Rows are points. The window is the flat piece filled in between its corners: a triangle in 3 columns, a solid with four corners in 4, and so on. A path goes straight from each point to the next, and from the last back to the first. After which points does the path pass through the window?

Window (4 x 4)
[[-11  -9  22   6]
 [ 15   6  41  -5]
 [-15  14 -60  20]
 [ 15 -13  13  15]]
Path:
(1): [ 16 -24  39  -4]
(2): [ -3   7 -48 -12]
(3): [-15  11 -29  46]
(4): [-11  -4  28  24]
(5): [ -6 -14   3 -24]
(6): [  8 -10  12   1]
(7): [-12  -5  29  39]
(8): [20 11 31 11]
(9): [ 23 -13   6 -16]
(10): [  0 -16 -20   0]
(11): [-6 -9 -5 29]
(12): [ 7  0 25 17]
(13): [ 30 -21   7 -20]
(14): [ 17 -18 -10  -6]
(15): [-6 -3 -7 52]
(16): [17 -2 58 31]
Through the window after points: 2, 4, 6, 12

Window (6 x 6)
[[-12 -28  11 -11   5  13]
 [ 10  60 -14   6  15 -10]
 [  8 -10   0  17   8   1]
 [-12 -39 -11  -8 -15   0]
 [ 13  14   1   4 -10  14]
 [-27 -25   1  11 -13  11]]
Path:
(1): [-14 -29 -19   6  -1  23]
(2): [ -5  -5 -19   3  16  29]
(3): [  8  -7   2  -1 -11  -9]
(4): [ -8 -18   6  -3  -1  -7]
(5): [-10 -17 -15   4   7  11]
(6): [ -4  -3 -19   1  14  22]
(7): [-14  -6  10   1 -11 -26]
(8): [-10 -24  13   1 -19  -1]
Through the window after points: none

Window (9 x 9)
[[ 15 -21  10 -11  14 -36  31  -4   3]
 [-37  13  22  51   3 -35 -12 -59  -7]
 [ 13  21   8 -11 -17  31   5  25  -3]
 [-12 -14 -12   3 -37  34  -4  30  24]
 [ -4  -2 -35  -3   9  37  20  35 -10]
 [ 41 -26 -36   4 -10  60  -7  31 -18]
 [-21 -34  39  33  32  38 -33 -30 -13]
 [  5  16 -11   7  16 -47  -7  27   3]
 [-21 -14  12 -42  -6 -25 -13 -36   0]]
Path:
(1): [-22 -21   2  -5  -5  14  -2  39 -44]
(2): [ -7 -25  18 -17 -23 -12  -9   5 -30]
(3): [-20  10 -15 -20  11   5  -3 -30  44]
(4): [ 22  -4 -20  -1  46  14   7 -18  27]
(5): [ -4 -13 -11   0 -12  21  10  30 -20]
(6): [-32 -25  17  -8 -20 -14   6  -8 -53]
(7): [  9   8  -9 -28  14 -17 -21 -13  43]
(8): [ 26  18 -20  13  13  17 -16 -10  29]
(9): [-21 -11  -3  -8 -26   3  22  24 -30]
(10): [ -5 -19   9   0  -9   1   9  -1 -25]
(11): [ -3   1  -1   1  22  23  -7 -23  44]
(12): [ -1   1 -14   5   8  23 -12  -2   8]
(13): [ -9 -14   7  19 -17   5  -4  31 -42]
(14): [ -3   7   5  -9 -44   3  10  41 -34]
(15): [21  8 -3  0 17 37 -6  0 19]
(16): [36 -7 -9 -9  6 27  6  5 43]
Through the window after points: 2, 4, 6, 14

Window (11 x 11)
[[-41 -37  27  20   5 -25  31  26  12  -9 -16]
 [-53 -47   7   8  52 -28  19  18  19  18 -11]
 [-30  36  -3 -41  39  45 -22  -1 -26 -12  12]
 [  2  18 -45 -12  19  42 -21   2  -3  14  -8]
 [ 60  -4   3  17  24   9 -34  -2   0  21   2]
 [ 26  10   0   3  -2 -16  12 -39 -19  10  -4]
 [  8   0   3 -15 -33 -46  12  -6 -18   4  32]
 [ 12  17   9  -4 -25 -38 -28 -32   1  -5   9]
 [ 26  30   5 -35 -12 -17   5 -17  13  -1  10]
 [  6 -24  -2  -8   6 -48   8   4  -4 -24  -8]
 [ 38 -20   3 -20 -26  -8 -10 -38   0   3  11]]
Path:
(1): [ 11  11   0 -30  -4  -1 -15   2 -24  11 -17]
(2): [-18  -1  11 -34 -11 -10  -4   0 -39  35 -22]
(3): [  0   6  -7  -4  20 -17  11 -15  32 -44  33]
(4): [ 20  -3   1  -1 -11 -27   9 -15   9 -16  31]
(5): [  2 -12   3 -10  -5 -36   3  -4  -5  18 -20]
(6): [  6  -4  12 -15 -13 -27  -7  -8 -11   0  -2]
(7): [  5   2  -2   7  -2 -27   0 -15   6  -5  14]
(8): [ -3   8  -2  -2  28  11 -11 -19   3 -11  24]
Through the window after points: 6, 8
